Each point is reached from the start by the listed moves, each made once or not at all, plus a little noise. Is the number of moves made odd or even? Then give how often each move was made.
In the rows, 128 means zero.

Moves:
(1): [144  88]
(2): [177 115]
Start: [137 133]
Points:
[152  94] -> odd (1, 0)
[186 120] -> odd (0, 1)
[138 131] -> even (0, 0)

Moves:
(1): [151 119 139 130 129 130 130 157 114 127 132 134 142]
(2): [135 171 149 114 133 123 138  97 130 141 106 129 125]
(3): [ 89 100 179 132 130 124 113 130 147 148 114 143 138]
(4): [110 129 148 171 138 125 132 121 113 113 132 130 113]
(5): [140 128 114 131 183 143  88 132 135 158 161 121 102]
(6): [148 131 147 139 135 159 137 111 134 159 158 118 148]
(7): [115 135 140 130 151 126 173 109 142 102 148 156 123]
(8): [117 146 131 143 127 136 132 150 142 126 126 124 147]
(9): [152 130 137 139 134  99 117 129 154 134 116 122 132]
(10): [118 130 116 137 122 108 153 143 118 168 134 142 131]
(11): [137 145 145 124  96 105 122 131 117 121 157 148 105]
Start: [144 103 116 129 154 134 114 141 100 110  95 106 132]
Points:
[145 159 202 145 183  95  58 141 156 171 110 125 112] -> even (0, 1, 1, 0, 1, 0, 0, 1, 1, 0, 1)
[146 147 188 171 223 136  99 137 163 249 109 105 156] -> odd (0, 1, 1, 0, 1, 1, 0, 1, 1, 1, 0)
[ 97 136 234 178 193 125 162 136 121  99  92 157 149] -> even (1, 1, 1, 1, 0, 0, 1, 1, 0, 0, 0)
[169 136 153 163 197 145 150 177 104 173 212 146 133] -> odd (1, 0, 0, 0, 1, 1, 1, 1, 0, 1, 1)
[122 136 240 175 143 129 112  95  99 151 121 133 118] -> odd (0, 1, 1, 1, 0, 1, 0, 0, 0, 0, 1)

Moves:
(1): [166 124 120 139 134 117 149 112 119 129 149 130 106 155 136 130 125 144
 119 123 105 124 134 131]
(2): [134 140 143 149 115 149 123 143 116 104 133 128 134 127 145 132 161 127
 148 112 122 160 135 140]
(3): [132  94 158 139  96 145 146 114 118 118 133 113 138 140 131 167 119 150
 116 131 135 122 126 136]
(4): [120 135 144 166 133 121 129 140 138 128 129 131 119 132 126 139 131 116
 120 119 127 110 107 131]
(5): [116 128 151 126 155 108 131 133 137 124 128 126 118 131 119 134 139 130
 115 134 123 146 120 118]
(6): [137 140 135 125 151 143 140 136 131 135 123 147 148 134 132 125 107 127
 143 145 130 119 121 112]
(7): [109 111 115 107 132 129 143 118 139 119 109 112 109 128 140 143 142 121
 156 101 135 120 126 154]
(8): [138 143 127 142 133 113 130 142 130 151 120 120 143 133 138 137 143 148
 153 126 130 123 158 100]
(9): [130 126 131 130 130 133 117 127 153 135 119 129 141 123 117 111 138 113
 132 120  94 132 149 121]
(10): [132 161 125 137 126 133 129 116 132 147 128 117 115 123 134 145 112 132
 110 104 151 137 144 129]
(11): [118 126 106 126 127 134 142  96 144 109 177 120 137 105 134 127 138 122
 121 111 121 107 136 120]
(12): [134 142 148 115 106 130 125 121 112 130 130 152  98 129 173  88 118 141
 116 144 139 137 136 125]
(13): [139 132 123 137 121 123 153 127 119 154 124 121 155 120 139 124 113 102
 112 108 138 113 122 129]
(14): [120 112 109 118 142 124 141 140 126 108 126 133 139 159 127 138 121 150
 130 111 122 144 131 124]
(15): [134 126  95 108 173 119  97 146 132 135 134 100 103 136 181 130 118 127
 136 120 122 119 141 138]
(16): [129 114 116 135 123 105 110 103 127 110 114 142 141 102 119 158 134 137
 107 129 137 129 132 122]
(17): [120 126 119 130 123 129 116 115 116 154 108 128 124 124 133 131 140 142
 113 137 114 132 126 127]
(18): [139 127 127 130 142 125 123 125 139 106 117 111 119 110 135 106 131 141
 100 135 138 128 108 137]
(19): [122 135 133 137 132 118 127 114 131 129 122 120 138 123 115 136 104 150
 143 128 139 143 134 134]
(20): [123 131 117 138 128 131 150 135 146 125 132 108 127 133 134 129 114 122
 120 148 130 161 134 123]
(21): [128 125 112 131 139 131  96 117 143 142 125 143 129 124 129 120 143 112
 128 104 147 127 121 135]
(22): [119 112 125 128 144 137 142 133 122 131 115 140 107  99 133 125 104 128
 128  77 146 161 116  85]
(23): [134 111 128 144 141 134 141 121 113 118 118 125 123 121 135 116 135 140
 129 124 134 120 153 134]
(24): [125 130 138 121 122 139 116 148 128 135 128 139 119 112 133 135 132 152
 142 130 141 133 127 163]
Start: [126 123 122 126 147 136 160 113 148 124 153 111 125 115 107 101 113 107
 145 130 128 126 121 129]
Points:
[115 145 117 190 246 110 126 158 181 172  90 139 132  79 222 118  96 159
 160  46 156 236 155  80] -> odd (0, 1, 0, 1, 1, 1, 0, 1, 1, 0, 0, 1, 1, 1, 1, 1, 1, 0, 1, 1, 1, 1, 0, 1)
[153  67 105 140  94 146 214  43 115  62 164 104 110  84 216 143 150 201
  96  66 140 141 125 202] -> even (1, 1, 1, 0, 0, 0, 1, 0, 0, 0, 1, 1, 1, 1, 0, 1, 1, 1, 0, 0, 0, 0, 0, 1)
[138 133 151 196 240 128 235 135 168 167 113  73 120 131 218 128   7 170
 130  50 166 194 191  47] -> odd (0, 0, 1, 1, 1, 1, 0, 1, 1, 1, 0, 1, 1, 1, 1, 0, 0, 0, 1, 1, 0, 1, 1, 0)

Moves:
(1): [114 147 146 123 124 142 134 129 106 137 103 139 140 118 141 134 124 164
 144 135 125 120 129 120 116]
(2): [110 154 149 107 128  99 112 115 150 109 107 115 115 151 130 117 131 146
 123 135 135 105 119 124 136]
(3): [132 156 118 126 149 147 129 133 117 120 149 129 147 147 142 143 132 111
 144 136 139 114 132 112  91]
(4): [116 120 139 134 119 176 130 112 160 108 148 127 126 128 124 155 113 141
  88 106 137 115 132 133 126]
(5): [133 113 120 143 141 120 118 111 110 129 120 118 129 138 116 138 158 137
 137 129 135 133 108 105 141]
(6): [130 117 116 112  98 120 128 142 154 130 107 124 157 124 129 111 147 112
 113  81 126 114 115 119 150]
(7): [136 154 120 131 102 115 139 112 103 115 146 147 126 148 118 122 110 131
 143 119 142 140 114 113 135]
(8): [111 135 123 124 115 134 141 136 153 112 110 132 103  95 135 113 106 118
 152 154 160 120 111 125 115]
(9): [144 122 119 122 133 133 145 127 143 122 119 135 107 139 130 144 130 125
 142 124 129 138 150 118 128]
(10): [115 136 147  87 130 156 123 138 130 127 113 131 135 139 122 145 121 115
 141 133 136 164 119 121 137]
(11): [146 117 133 129 125 125 129 133 146 145 146 135 136 131 136 111 131 135
 126 146 135 148 121 120 117]
(12): [112 126 155 133 142 126  95 114 123 137 157 162 128 124 136  99 143  95
 139 125 119 120 148 127 127]
(13): [128 138 141 152 131  95 126 138 148 122 137 101 141 123 123 133 104 121
 133 152 104 124 130 121 116]
(14): [145 101 137 118 116 129 132 111 116 132 106 113 113 137 125 120 141 112
 101 144 133 115 123 128  92]
(15): [112 133 138 153 103 134 152 141 132 137 131 130 115 153 142 126 140 131
 132 126 110 139 114 138 105]
(16): [125 141 118 153 135 125 121 124 128 130 103 127 130 136 128 130 115 134
 106 124 132 155 134 124 110]
(17): [149 126 129 122 105 118  89 124 109 135 129 128 139 127 130 146 138 132
 141 119 113 146 130 136 110]
(18): [135 121 134 137 115 137 144 129 128 124 119 133 150 148 114 148 110 134
 121 144 119 112 128 146 132]
(19): [104 138  92 107 135 146 120 112 115 159 130 114 122 140 150 127 104 109
 141 134 111 129 110 137 122]
(20): [108 135 110 109 111 121 146 121 132 120 141 144 138 104 128 145 149 118
 113 137 119 129 142 125 124]
(21): [ 82 102 132 118 134 109 136 115 111 116 116 140 168 139 131 141 139 114
 161 135 135 123 112 129 141]
(22): [109 109 128 140 115 144 129 138 125 127 146 121 134 139 161 131 120 121
 131 141 137 106 173 127 123]
(23): [117 125 127 120 136 106 125 160 115 156 140 136 112 135 130 155 136 118
 100 130 147 117 128 134 139]
(24): [152 166 136 144 126 137 132 110 132 140 130 108 127 130 127 126 151 119
 140 134 171 146 140 159 128]
Start: [132 119 146 115 123 125 128 147 126 130 126  97 127 125 132 148 125 161
 115 146 103 121 144 118 145]
Points:
[ 46 113  99 151  82 145 173 120 169 132 135  83 247 198 161 218 132 121
  93 162  66 119  88  91  84] -> even (0, 0, 1, 1, 1, 1, 0, 0, 0, 0, 1, 0, 1, 0, 1, 1, 0, 1, 1, 1, 1, 0, 0, 0)
[103 163 132 107  54 101 119  83  90 102 140 153 230 140 131 167 199  73
 209 151 176 110 117 106 129] -> odd (0, 0, 1, 0, 1, 1, 1, 1, 0, 0, 0, 1, 0, 0, 0, 0, 1, 1, 0, 1, 1, 0, 0, 1)
[ 13 126 152 105  62 120 200 155 141  88 151 136 141 112 174 240  73 152
 144 199 162  72 186  84 124] -> even (1, 0, 0, 1, 0, 0, 1, 1, 1, 0, 0, 0, 1, 0, 0, 0, 0, 0, 0, 1, 1, 1, 1, 0)
[ 23 156 224 182  96  50 137 132 120 170 128 115 200 200 182 187 185 158
 130 249 136 106 181 126 106] -> even (1, 1, 0, 0, 1, 0, 0, 0, 0, 0, 1, 1, 1, 0, 1, 1, 0, 1, 0, 1, 1, 1, 1, 1)
[ 96 152 139  99  43 125  91  99 140 118 108  56 155 190 173 196  96 195
 144 115  89  82 148  62 138] -> odd (1, 1, 0, 1, 1, 1, 1, 0, 1, 0, 0, 0, 1, 0, 0, 0, 1, 0, 1, 0, 0, 1, 0, 0)
[ 59  98 160 164  15 137 197 133 228 112 109  64 178 130 184 151 148  99
  75 192 166 117 158 128  54] -> even (0, 0, 0, 1, 0, 1, 0, 1, 0, 0, 1, 0, 1, 1, 1, 1, 0, 0, 0, 1, 1, 1, 0, 1)
[ 70 158 137  92  81 171 142 120 149 153 187 149 197 178 169 162 112  62
 147 156 206  80  99 135 131] -> even (0, 0, 1, 1, 0, 1, 1, 1, 0, 0, 1, 1, 0, 0, 0, 0, 0, 1, 1, 0, 1, 0, 1, 1)
[ 51 149 146  45  87 155 128  77 141 118  90 140  68 195 124 213 102 100
  67 194 167 121 118  86 117] -> even (0, 1, 0, 1, 1, 0, 1, 1, 1, 1, 0, 1, 0, 1, 0, 1, 0, 1, 1, 1, 0, 0, 1, 0)
